Each row is a point. The ring and each string are closed loops that go straight from each point to the next, and from the last back to the first. Before rounding, they use only three directions, however many columns there are. How many times does the string pass through the ring? Passing back the other way cancels.
(in the rows, 128 means zero)

Ring, 6 rows:
[[157 191 142 126]
 [108 166 123 110]
 [114 133 103 129]
 [143 121 109 171]
 [169 136 140 210]
 [188 182 152 171]]
String:
[[142 167 126 128]
 [126 168 110  95]
 [ 79 146  96  81]
 [ 83 126 101 121]
 [121 116  85 128]
 [125 111 104 169]
 [131 123 127 190]
 [155 142 128 175]
 [178 148 128 177]
 [213 156 140 201]
 [198 171 171 222]
 [178 182 167 189]
 [145 169 150 166]
 [149 170 139 148]
 [126 170 143 145]]
Times through: 2

Ring, 9 rows:
[[ 76 110 136 135 156 187]
 [ 55 112 134 149 183 173]
 [ 63 121 135 149 184 154]
 [114 141 140 132 152 112]
 [153 142 144 120 126  99]
 [185 130 146 108 101 108]
 [188 124 146 104  91 125]
 [165 121 144 103  91 157]
 [122 117 140 114 115 179]]
String (22 x 6):
[[140 136 142 102  95 165]
 [109 124 139 110 110 196]
 [ 57  99 134 137 158 218]
 [ 69 128 136 129 148 187]
 [ 69 131 136 133 156 173]
 [ 26 108 132 160 204 185]
 [ 68 135 136 137 164 157]
 [ 28 123 132 158 203 167]
 [ 27  99 132 169 219 173]
 [ 81 102 136 148 177 161]
 [108 133 139 125 138 149]
 [ 74 134 136 130 151 170]
 [ 49 109 133 142 171 201]
 [ 73  94 135 141 164 197]
 [105 100 138 134 150 170]
 [116  91 139 125 129 195]
 [172 132 145  84  59 179]
 [175 148 145  86  65 151]
 [152 133 143 106  99 147]
 [126 103 140 129 139 157]
 [162 102 143 106  93 176]
 [161 128 144  94  77 173]]
Times through: 0

Ring, 7 rows:
[[125 134 183  85 106 137 141 120]
 [111 176 161  79 129 176 145 128]
 [102 187 127 104 149 180 146 135]
 [101 161  93 153 157 146 144 138]
 [104 118  95 164 139  98 135 134]
 [113  73 135 135 101  55 122 124]
 [123  94 171 105  94  87 131 119]]
String (29 x 8):
[[116 129 164  93 110 124 135 123]
 [117 136 147 118 124 131 141 126]
 [131 118 176 110 106 119 143 119]
 [128 104 171 113 102 101 138 119]
 [120 114 153 119 112 107 137 123]
 [112  94 153 106  99  80 124 123]
 [119  62 168 103  79  48 118 117]
 [126  48 183 101  68  36 117 113]
 [131  97 173 117  98  94 137 118]
 [120 125 153 117 117 119 139 124]
 [116 119 157 103 109 112 133 124]
 [124 116 197  69  89 117 133 116]
 [125 141 203  58  97 147 140 117]
 [114 151 177  68 110 151 138 123]
 [111 181 180  53 120 184 143 125]
 [106 208 167  55 136 211 148 130]
 [ 99 190 143  74 139 184 141 133]
 [ 90 209 128  75 151 201 142 137]
 [105 198 123 113 158 194 152 136]
 [113 164 131 126 143 159 149 131]
 [110 163 128 123 142 156 146 132]
 [103 212 112 123 170 208 157 139]
 [ 94 214 111 104 166 207 149 140]
 [101 211 124 102 161 208 153 137]
 [112 191 138 110 150 192 154 132]
 [108 151 141 105 128 143 139 129]
 [105 148 150  86 120 140 134 128]
 [114 174 191  46 112 178 141 123]
 [119 147 192  58 103 150 138 120]]
Times through: 2
String (25 x 8):
[[109  35 125 145  87   7 109 123]
 [108  47 141 119  82  22 109 121]
 [113  90 147 115 101  75 124 123]
 [116 110 149 115 110 100 132 124]
 [114  99 159 101  99  88 126 122]
 [130  90 199  82  80  90 131 113]
 [139 126 206  86  97 136 148 114]
 [123 145 158 114 125 145 147 125]
 [116 140 155 103 120 136 140 125]
 [111 140 155  93 117 133 135 126]
 [118 159 152 108 131 158 148 127]
 [118 191 161  91 140 196 155 128]
 [106 203 153  74 142 204 149 131]
 [111 192 138 108 150 192 154 132]
 [105 157 131 110 135 148 140 131]
 [ 92 172 113 104 145 157 135 136]
 [ 93 192  94 129 166 178 146 141]
 [104 187  93 154 171 177 154 140]
 [101 188  68 181 184 174 156 144]
 [ 96 154  67 178 167 132 142 142]
 [101 126 104 142 135 106 132 134]
 [ 98 107  99 145 128  82 124 133]
 [101  80  75 189 132  50 124 135]
 [111  86 102 172 124  64 129 130]
 [115  86 118 159 117  68 130 127]]
Times through: 1

Ring (10 x 9):
[[135 163 112 128 151 118 130 117 115]
 [143 158 117 120 180 121 122 124 110]
 [146 151 121 117 186 124 119 131 115]
 [144 138 123 119 176 128 117 142 131]
 [132 127 121 133 135 130 127 153 155]
 [117 127 116 150  94 128 140 154 169]
 [106 132 110 161  67 125 151 150 173]
 [105 144 106 162  62 122 154 138 165]
 [110 151 106 155  75 120 150 130 153]
 [125 161 109 138 119 118 138 119 128]]
String:
[[110 144 109 157  87 122 150 141 156]
 [130 133 116 132 104 128 128 140 159]
 [134 123 119 126  97 132 122 145 170]
 [131 123 119 130 100 131 125 149 170]
 [112 119 116 154  79 130 143 161 181]
 [104 123 115 167  87 128 152 166 176]
 [111 142 112 159 110 123 150 148 151]
 [121 141 115 147 130 124 140 146 144]
 [126 141 119 143 162 125 136 150 133]
 [130 145 117 135 147 124 132 139 134]
 [150 139 122 110 166 128 112 134 132]
 [169 139 129  87 213 130  94 130 115]
 [157 152 125 106 222 124 110 130 102]
 [124 161 115 146 176 118 142 135 111]
 [128 151 116 139 153 122 135 136 127]
 [128 147 116 138 145 123 134 138 133]
 [152 136 124 108 169 129 109 137 134]
 [158 128 128 100 179 133 102 142 138]
 [154 122 128 105 167 134 105 149 148]
 [151 118 127 107 150 135 106 150 157]
 [121 115 120 145  95 133 134 163 179]
 [ 88 126 108 185  42 125 167 165 189]
 [106 120 112 160  49 129 148 158 190]
 [140 129 119 119 118 130 118 139 157]
 [120 127 113 142  67 129 136 144 177]
 [ 81 138 100 190   7 121 174 149 189]
 [ 79 147  99 194  27 118 179 146 175]]
Times through: 3
String, 30 rows:
[[159 149 121  97 171 126 104 118 120]
 [145 173 112 116 171 117 122 105  99]
 [123 179 107 144 151 112 145 112 102]
 [116 168 108 153 137 115 149 124 118]
 [122 168 110 147 153 115 145 123 111]
 [141 167 116 124 197 118 126 121  97]
 [170 146 128  87 220 128  94 126 107]
 [174 137 131  82 220 131  89 132 115]
 [156 137 128 106 210 129 107 143 119]
 [126 139 119 143 159 125 136 151 136]
 [115 142 114 155 125 123 146 149 146]
 [131 137 118 134 133 127 129 143 146]
 [150 128 124 108 151 132 108 141 147]
 [141 118 125 120 135 134 115 155 162]
 [149 120 126 110 143 134 108 149 157]
 [141 132 121 119 138 129 118 141 148]
 [120 137 115 146 115 126 139 147 153]
 [107 130 115 164 104 126 151 161 164]
 [109 136 114 163 114 125 151 157 155]
 [128 139 117 138 135 126 133 144 144]
 [136 140 119 128 145 126 125 139 139]
 [127 147 117 141 160 123 136 143 129]
 [123 154 115 146 158 120 141 138 123]
 [129 149 115 136 141 122 133 134 132]
 [160 143 124  97 184 128 102 126 121]
 [167 156 123  90 209 125  99 115 101]
 [138 175 112 127 178 115 131 111  96]
 [116 181 104 154 143 111 152 113 103]
 [120 159 109 147 126 118 144 127 128]
 [132 148 115 131 135 123 129 131 135]]
Times through: 2
